Each row of a before or after table is a point. The points were changed in one or more steps. Then noise was added and the rows were shuffled. The steps act on columns, c1 being the first. Write out the steps. A step turns or swaps two columns, mirrors them in a line or flattens them onto one, adds a multiple of one to another, or multiplies or shifts one. Angles are multiples of 10 degrees, from the lower column toward the higher: turns from -170 to 170, lines from 10 to 170 but not 90. Use the fewest steps. Two steps may share a column if one is a turn and the other turns, adds or multiplies; they go together, in the order done. Otherwise the lowest column goes first.
(in the rows, 128 means zero)

Before, 11 rows:
[[139 174]
 [133 151]
 [128 140]
 [151 117]
 [158 144]
 [142 144]
 [ 66 140]
 [142  96]
 [ 91 107]
 [139 146]
 [174 109]]
After, 11 rows:
[[152 145]
 [168 145]
 [148 149]
 [160 109]
 [135 139]
 [ 75 108]
 [ 75 141]
 [173 173]
 [149 146]
 [117  97]
 [145 117]]
Steps: add 0.7 times c2 to c1

Before, 8 rows:
[[ 99 180  97]
 [108 140  91]
 [133 129 118]
 [143 147 116]
 [ 90 103 164]
 [171  86 141]
 [113  94 159]
 [130 122 114]]
After, 8 rows:
[[146 146 114]
 [131 132 124]
 [100 153 105]
 [112  98 164]
 [134 134 120]
 [ 92 162  89]
 [ 81  99 163]
 [183 103 158]]
Steps: multiply c1 by 1.3; flatten c2 and c3 onto the line at 130 degrees

Before, 9 rows:
[[110 188 118 188]
 [106 135 116 137]
 [134 126 124 117]
 [180 117 130 129]
 [133 111 121 132]
 [109 159 143 145]
 [105 119 182 115]
 [132 118 121 137]
 [108 122 137 206]]
After (9 x 4):
[[116 113 114 138]
 [118 148 197 114]
 [152  82 131 128]
 [136 129 121 120]
 [ 53  88 143 207]
 [113 109 122 136]
 [111 142 112 137]
 [116 142 113 187]
 [130 151 144 147]]
Steps: add -1 times c4 to c2; turn c1 and c2 by -50 degrees; multiply c3 by 1.3

Before (11 x 8):
[[140 117 148 104 151 177  98 111]
 [163 111  93 118 133 142 154 173]
 [125 158 115 156 126 103 102 105]
 [108 120 150 114 125 173 145 137]
 [123 139 163 132 129 172  83 136]
 [138 169 133 140 137  89  91  83]
 [126 103  79 117 108 150 127 147]
 [149 156 104 135 108  86 115  81]
 [131 116  75 144 142 162 154 140]
 [142  67 103 143 129 148 150 152]
 [163 110  98 146 106 166 150 138]]
After (11 x 8):
[[113  69 128 161 103 111 151 151]
 [ 95 107 150 173  98  83 147 144]
 [ 80 115 107  70 148 101  99 111]
 [168 167 115 159 132 127  90  83]
 [179 160 141 145 102 114 122  84]
 [117 112 126  99  94  90 148 172]
 [ 96 115 116 170  75 120 152 137]
 [ 83 140 128 141 157 122  86 138]
 [106 108 151  98  76 131 124 147]
 [ 80 115 127  92 149 142 148 138]
 [156 163 127 195 115 137  99 104]]
Steps: mirror c1 and c6 in the line at 140 degrees; turn c3 and c5 by 90 degrees; multiply c4 by 2.5

Before (13 x 9):
[[115  95 147 107 142 150 162 111  90]
 [147 141 130 113 133 125 116 168 103]
 [ 75 161 168  94 114  96  97 103 149]
 [148 168 158  92 167  88  84 107  82]
 [146 107 130 151 109 152 120 111 158]
 [147 123 149  98 119 118 137 166 142]
 [137 180 133 154 141  89 156 112  91]
 [156 128 173 152 142 102  90 155 120]
 [106 121 190 154 110  92 107 158  91]
 [135 176 148  81 120 164 115 133 146]
 [149 180 115 114 175 162  83 132 134]
 [ 84 113 137 134  93 116 140 132 154]
 [137 110 116  83 127 162 111  98 101]]
After (13 x 9):
[[145 177 132 147 136 160  63 143 140]
 [129 159  97 123  92  73 103  98  93]
 [ 91 124 146 161 112  90 140  61 138]
 [101 140 167 123 119 144 107 118 155]
 [154 106 109 151 119 157 141 127 117]
 [ 72 182 112 128 162 117 147 119 145]
 [146 115 132 127 112  90 162 118 102]
 [118 120 166 102 109 143 123 100 105]
 [138 113 103 103 105 146  97 149 165]
 [ 92 123 141 175 129 148 109  76 123]
 [163 176 135  99  96 143 103 108 131]
 [130  91 109  91 152 109 129 111 170]
 [ 69 169 102 129 120 124  57 102 145]]
Steps: turn c6 and c9 by 150 degrees; turn c1 and c6 by 110 degrees; turn c3 and c8 by -100 degrees; turn c4 and c7 by 40 degrees; turn c5 and c7 by -40 degrees
